Every row gives one point. Before rounding, the points of a table are all equally far from one centre. They may lie mostly on one side of it. Where is the centre, to within rounding?

Points, 8 rows:
[[-38 -43   8]
 [-29  21 -53]
 [-11  -6 -51]
 [-37  52 -32]
 [-66   1 -29]
 [-49  20  51]
 [-50  58   8]
 [  4 -30 -30]]
Centre: [-19  10   3]

Points, 12 rows:
[[-58 -24 -21  24 -33 -46]
 [-62 -26 -30 -21  -2 -13]
 [ 37  35 -50  19 -10  24]
 [ 54 -41 -15  50 -38 -47]
 [ 32  -3  12  17 -40 -67]
 [-37  -4 -54   3 -44  11]
 [  1  31 -54 -23  -4 -57]
 [ 56  17 -61  17 -11 -54]
 [ 24 -13 -98  -1 -11  -4]
 [ -5  42  -4   7 -40 -32]
 [ -1 -29 -16  29 -71 -41]
 [ 22 -50 -17  51 -54 -42]]
Centre: [  7 -18 -25  17   4 -19]

Points:
[[ -14  -44   11   19  -23   86  -29  -37]
 [   9   -4  -16  -12   40   36  -71  -42]
 [   0  -44  -11   21   31   50   -3 -104]
 [   0  -20  -41  -10  -33   22  -29    5]
 [  50  -27    4   -5   -9   34  -53  -79]
 [  22  -49  -11  -51   23  -15  -15   12]
 [ -22  -10   -5  -17    5   64  -58  -52]
 [  30  -16  -23   10   -2   14  -73  -74]
 [  -5  -35  -16  -17   29   74  -14  -13]
 [  13  -50  -16   13  -18   50   -8   24]
 [  54    0    1   17  -25   -8   32  -30]
 [  22  -89   20  -26   41   15   -8  -87]
 [  46  -11  -30   -2    7   29   24  -34]
 [ -29  -98   23  -24   -9   44  -19   -2]]
Centre: [ -9 -38  21  14   9  -2 -15 -37]

Points:
[[-26 -60  14  -4   3 -27  87  50  26  57  -5]
 [-17 -86  26 -14  -8   4  60  42  53  19   0]
 [ 30 -61   6  17  24   8  49  44  48  40 -57]
 [ -2 -25  16 -62  -2 -41  24 -11  50  69 -13]
 [ 24 -66   3 -25 -34   9  64  30  56  48 -61]
 [ 14 -49  -9  -7  -8  38  57  29  83  27 -40]
 [ 39 -68 -17 -51  28 -18  43  17  21  32   2]
 [  2 -54  32  24  41  20   8  12  20  -8 -16]
 [ -7 -70  49  18  -3  10   0  39  -5  -4 -30]
 [-12 -87  28 -37 -25 -17  35  22  40   1 -31]
 [-15 -76 -12  20  21 -46   0  22  33  77  11]
 [-12 -81 -26  29  11  -5  79 -11  25  26   8]
 [ 34 -33 -42  34  20  -8 -37   2   6  27   0]
 [ 57 -16 -25 -11  -4  32 -29  19   5  56 -47]]
Centre: [ -5 -31 -10  -1 -17   3  22  13  12  42 -14]

Points (20 x 14):
[[ -50   26  -54   18   37   81   -9  -40   19  -60  -17   43  -76   12]
 [  12   11   -4   30   -7   24   20  -10   29  -29  -72   50  -12  -45]
 [ -10   56  -36  -11   71   37   42  -33  -35   -4  -52   11  -52  -51]
 [   3   37  -56  -26   50   59    2  -26  -18  -56  -88    0  -69   34]
 [ -21   58    2   11   40   59   18  -22  -21   -1  -24  -18  -72  -40]
 [  -2   47   10    7   33   44  -31    0   -2   -6  -90   56  -31    3]
 [  21   35  -31    8   22  -17   -2   -9    2   21   -9   68   -1  -30]
 [  71   37  -11  -24   18   37  -15  -53   25  -51  -50   11  -26   -1]
 [  -6   28  -49   54   24   47   33   -5  -23  -59   -2   36  -62   12]
 [   7   45  -68   -6    7    6   40  -10  -31  -39  -23  -22   17   -5]
 [   0   66   -1  -23   40   46  -23   11   12    0  -74   11  -25    5]
 [  42   31  -11   27   24   23   -7  -21   29  -20  -53  -14  -63  -19]
 [ -25   24  -33   45  -22   26   12  -37    2  -17  -89  -22  -65   -7]
 [   7   44  -45   13   14  -20   73  -16   -7  -10  -39   68  -69  -19]
 [  56   17    2  -12  -29   36    5    2   20   -9    2   49  -34    8]
 [ -27   25    9  -22  -27   20   11   14    2  -13 -108   30  -67    2]
 [ -23   14  -11   67   24   72   10  -11  -34  -37  -47   36  -18   32]
 [  -6   77  -32   30   -8   16   54  -61   -5   27  -38   67  -45   21]
 [  -8   33  -31    1  -13  -17  -20   -3  -47   29  -15  -12   -4   -5]
 [  10   42  -41    4   -1   19   34  -10  -48  -64  -87   50  -56    3]]
Centre: [-24   5 -11 -22  18  15  19 -51  -6 -20 -29  26 -33  19]

Points (24 x 20):
[[  13  -50   15  -46  -12   48   34  -58  -21  -13   57   -9  -19    9
    -8  -12  -43   33   78   12]
 [ -32  -67   60  -24  -48   23   20  -81  -26  -35   -8  -28   25  -27
   -29   -8    3    1   13   50]
 [ -58  -56   23  -57  -39   27   30  -86  -43  -32   18   32   -4   19
    22  -24   26   19   42   -1]
 [ -44  -32   59  -49  -44   37   23  -78  -61    2    3   -1  -14   -2
   -21  -18  -44   55   37   26]
 [ -17  -42   29  -36   -3   28   41 -112  -24   22   28  -10    4   -4
    -7  -21    0   20   -1   28]
 [  -5  -34   59  -41  -56   26   53  -74   -9  -21  -37  -23  -24    3
    -5    0  -13   15   59   51]
 [ -18  -38   42  -35  -28   42   23  -88  -37  -23  -36  -12   -9    3
   -17  -47  -14    9   50   55]
 [ -10  -66   44   25  -42   10   46  -75  -18    7    4  -33  -28  -17
   -42   -1  -14   31   51   29]
 [ -16  -77   43  -29  -50   13   58  -72  -10   25    0  -11  -24   -3
    -6  -15  -40   13   61   12]
 [ -15  -17   46  -51  -22   37   25  -66  -47  -42   27   -4   21   -4
   -30  -21  -19  -27   37   64]
 [ -13  -56   43    7  -56   15   30  -79  -23  -28   10  -10   24   16
   -39  -39   13    4   34   32]
 [ -32  -26   50  -21  -20    1   22  -79  -29    4  -18  -48  -45  -35
   -14    1  -48   17   52   46]
 [ -20  -33   36  -17  -14    4   22 -100    8    4   24  -18    5  -14
   -36   23  -38   34   27   51]
 [  -5  -71   28  -14    1   49   36  -77  -26   11  -35  -49  -16   -9
    38  -25  -15   21   43   12]
 [  36  -68   66    0  -10  -10   15  -85  -33    7   -3  -40    8  -13
   -17    4  -18   21   48   11]
 [   7  -54   56  -18  -28   13   22  -73   23    7   -9   -7   17  -10
   -28  -37   -4   25   92   32]
 [  13  -45   56  -39  -20   54   33  -68   -9   -7  -12  -18    1   -7
   -36  -52  -31   29   73   21]
 [  -2  -26   59  -25   20   27   12 -100    6  -11  -13    0   -8    2
    16  -35  -15   18   47   42]
 [ -54  -37   22    2  -52   12    9  -81  -43    3  -29  -55   13    3
     3   -2  -30   13   73   28]
 [ -23  -38   12  -54   -8   -4   31  -39  -46   40  -23   -5  -30   -8
   -67  -25  -27   50   56   38]
 [ -16  -47   34  -61  -54    3   50  -88  -15   19  -12  -10  -23  -35
   -20  -10  -25  -23   23   31]
 [ -28  -60   54  -43  -15    6    6  -77  -32   -5   21  -37  -26   -3
    19   -4  -37   19   50   35]
 [   5  -46   49  -53  -32   -6   37  -88  -16  -11   15  -16   -3  -33
     8  -58  -11   12   61   21]
 [ -43  -31   62  -49  -22   39   15 -100  -22   -9  -11    7   12    3
     3  -32    9  -15   82   19]]
Centre: [-16 -12  15 -18 -12  17  19 -21 -25  -9 -11   9   8 -29  -6   9   1  14
  37 -10]

Points (30 x 24):
[[  -8   52   15   47  -79   42   43  -18  -11   14   -8   11  -19   -9
   -41   32   17   -7   57    6   39   45   20  -50]
 [   1   39   25   28  -78   -9   66   -7   25   21   29   42   32  -26
   -14   13  -13    6   11    9   53   40  -85  -33]
 [ -18   55    6    5  -83   28   50  -47   -2   28   30   59    8   40
   -41   10  -27    3   62   37   24   34  -17  -56]
 [   1   31   26    9 -102   20   33  -25   49   59   76   14   -3   44
   -13   24  -14   13   24   22   35   64  -19  -38]
 [  -4   23   -1   32  -91    8   41  -15   13   77   44   28    3   -8
   -28    9   14   14   57   36   41   36  -24  -24]
 [  13   24   24   22  -78   -8    8  -32  -36   56   25   48   35   37
    -9    7   -1   -2   27    0   -3   78   -7  -45]
 [   4   32   26   20  -84    5   13  -24   14   60    7   74   33   23
   -49    4  -16   12   48   18   26   49   17  -39]
 [  25   49   19   48  -73   28   56  -22    9   28   31   35  -15   16
   -49   30  -41   -1   39   14   32   68    4  -56]
 [  34    0   16   26  -62    2   49  -25   16   19   55   25   25   33
   -19    2  -32    0   63   10   38   58   46  -41]
 [  25   64   -3   23  -81    2   33    0   16   46    6   46  -17  -28
    -6  -34  -13  -14   35   -5   25   37   25  -40]
 [  18   -8   21   31  -80   15   71  -21   -1   34   62   -1    4   45
   -18  -12  -33  -20   55    1   37   53   -2  -57]
 [  12   28   19   49  -70   14   55  -68   10   17   27   42   10   -7
   -23   27  -12   -6   46   -2   42   67  -19  -36]
 [ -10  -25   15    8  -50   39   14  -33   61   -4   43   52   -3   13
   -36   14  -47    3   44   -1   49   88    7  -45]
 [   6   62   31   29  -87   25   34    2    2   39   62   42  -27   10
    -5   -2  -16  -27   28   25   10    4   16  -69]
 [   4   19   62  -20  -22   20   22  -23  -10   72   17   41   -2   57
   -11   18   12   -2   15   50   17   87   11  -30]
 [  -5   35    8   -7  -69  -29   61  -52   -2   15   33   45  -20   40
   -44   38  -27  -47   -1   -6   17   35  -17  -19]
 [ -29   12   47   23  -87   -1    5  -12   16   12   63   41    2   40
   -53    4   28    4   30   17   24   70   15  -19]
 [  22   30   36   10  -70   59   63  -37   -8   37   41   28   47   -3
    22  -30  -11  -18   74   10  -12   62  -32  -13]
 [  -6   24   36   19  -87   20   67   -6    3   30   40   46   32    9
   -49   14   38   19   53  -17   12   61   -3  -47]
 [   4   41   35   25  -69   -2   33  -36   36    1   39   37  -10   32
   -35    6   20   35   39    3   35   79  -56  -38]
 [ -27   24   43   37  -91   34   40  -45  -10   31   10   58   -5   -4
   -30   12   -9   10   66   -8   29   61  -15  -25]
 [  13   53   29   32  -73   47   45  -61  -13   11   56   31  -11    0
   -19    9  -47   -7   62    4   13   62  -15  -17]
 [   9   14   25   50  -77   -8   48  -25   -2   -8   22   44    6  -15
    -9   16   -1   -1   61   37   41   67   -5  -61]
 [ -33   26   36   23  -56    1   36  -38   24   56   59   34   -8    1
    28   33    8   22   31   14   17   36  -67  -25]
 [ -11   -1  -26   15  -90   20   29  -20   19   35    6   33   22  -15
   -48   29   20  -23   83   -1   -1   58  -35  -51]
 [ -10   36   -5    2  -91   42   21  -24    7   45   40   45   54   37
   -36    0    0   15   75   38   17   31   -9  -48]
 [  -7   83   28   -8  -65   24   50  -44   -2   44   -1   48   -9   -3
   -39  -20   -8    1   27    5   42   39   27  -33]
 [  -2   26   33   65  -65   55   12  -49   30   24   10   30   -2   19
   -17   -9   -5    5   18  -11   58   40    4  -58]
 [ -15   11   46   11 -114    3    0   -5  -17   53   29   11   15   44
   -19    9   26   -5   56    6   43    6   -7  -24]
 [  17   28   -1   11  -39  -10   53  -48   33   26   23   39   28  -12
    -8  -38  -55   45   33   31    9   77  -26  -39]]
Centre: [  5   5  25 -19 -48  31  25   0  17   4   8   5   6   4 -14   5 -14  -3
  13  18  -2  27 -19 -19]
